Each row is a point. The points of each table are mixes of a few directions, plus a little noise. Count the directions of each table, and those that both share. Where both have some left over, give the other angles between the two spaces (their principal angles), to ten degrees, smallest first.

First (4 x 3):
[[ 0.67 -0.04  0.13]
 [ 0.11 -0.49  0.34]
 [-0.58  0.47 -0.40]
 [-0.22  0.07 -0.09]]
Second (6 x 3):
[[-0.45  0.30 -0.26]
 [ 0.51  0.58 -0.27]
 [-0.28 -0.18  0.06]
 [-0.43 -0.66  0.35]
 [ 0.11 -0.28  0.19]
 [ 0.59  0.28 -0.07]]
Directions: first 2, second 2, shared 2

First (8 x 8):
[[-0.07  0.26 -0.11 -0.05 -0.33 -0.10  0.18  0.55]
 [-0.14  0.53 -0.22 -0.11 -0.73 -0.21  0.36  1.19]
 [ 0.14 -0.62  0.28  0.15  0.89  0.26 -0.46 -1.43]
 [ 0.02 -0.01  0.00  0.00 -0.01  0.01 -0.01 -0.01]
 [ 0.08 -0.34  0.14  0.10  0.48  0.14 -0.22 -0.77]
 [ 0.03 -0.05  0.03  0.02  0.10  0.01 -0.05 -0.17]
 [ 0.02 -0.07  0.01  0.01  0.06  0.02 -0.03 -0.11]
 [-0.07  0.31 -0.13 -0.09 -0.42 -0.16  0.22  0.72]]
Second (8 x 8):
[[-0.10  0.41 -0.17 -0.09 -0.57 -0.18  0.29  0.93]
 [ 0.00 -0.05  0.01  0.01  0.05  0.02 -0.01 -0.09]
 [ 0.13 -0.55  0.24  0.14  0.76  0.26 -0.41 -1.23]
 [-0.12  0.41 -0.15 -0.09 -0.56 -0.17  0.26  0.90]
 [-0.02  0.04 -0.03  0.00 -0.05 -0.02  0.03  0.05]
 [-0.03  0.12 -0.03 -0.02 -0.13 -0.06  0.06  0.21]
 [-0.04  0.20 -0.08 -0.04 -0.26 -0.10  0.14  0.40]
 [ 0.14 -0.51  0.24  0.13  0.78  0.22 -0.38 -1.18]]
Directions: first 1, second 1, shared 1

First (9 x 12):
[[ 0.49 -0.29 -0.34 -0.10  0.81  0.18 -0.28  1.16  0.30  0.71 -0.42 -0.41]
 [-0.51 -0.09 -0.29  0.05  0.00  0.33  0.60  0.02  0.00 -0.52  0.97  0.27]
 [-0.35  0.05 -0.02  0.05 -0.24  0.08  0.33 -0.33 -0.08 -0.42  0.52  0.23]
 [ 0.57  0.00  0.17 -0.07  0.20 -0.24 -0.59  0.27  0.07  0.63 -0.95 -0.34]
 [ 0.14  0.16  0.30  0.00 -0.30 -0.27 -0.28 -0.44 -0.11  0.07 -0.46 -0.02]
 [-0.15  0.07  0.07  0.03 -0.21 -0.03  0.10 -0.30 -0.08 -0.20  0.15  0.12]
 [-0.53  0.04 -0.09  0.07 -0.27  0.18  0.52 -0.37 -0.09 -0.60  0.83  0.33]
 [-0.03 -0.15 -0.26 -0.02  0.32  0.22  0.16  0.47  0.12  0.05  0.27 -0.04]
 [ 0.38  0.21  0.45 -0.02 -0.32 -0.44 -0.56 -0.48 -0.12  0.29 -0.91 -0.14]]
Second (8 x 12):
[[-0.02 -0.19  0.04  0.52  0.34  0.06  0.71 -0.10  0.24 -0.19  0.83  0.61]
 [-0.39 -0.12 -0.07 -0.17 -0.45  0.30 -0.11 -0.16  0.10  0.27 -0.28 -0.04]
 [-0.36  0.25 -0.28  0.60  0.42 -0.24 -0.03 -0.82  0.95 -0.11  0.67  0.17]
 [ 0.08 -0.13  0.12 -0.06  0.38  0.02  0.30 -0.07  0.31 -0.42  0.58  0.16]
 [-0.02  0.10 -0.04 -0.31  0.19  0.18 -0.56 -0.14  0.20  0.49 -0.23 -0.45]
 [ 0.28 -0.30  0.28 -0.60 -0.55 -0.02  0.33  0.71 -0.77 -0.70 -0.46 -0.01]
 [ 0.24  0.20 -0.04 -0.01 -0.37 -0.23 -0.24  0.39 -0.68  0.12 -0.76 -0.23]
 [ 0.19  0.18 -0.05  0.07  0.06 -0.03 -0.35  0.16 -0.36  0.57 -0.39 -0.23]]
Directions: first 2, second 5, shared 0; angles 30, 50
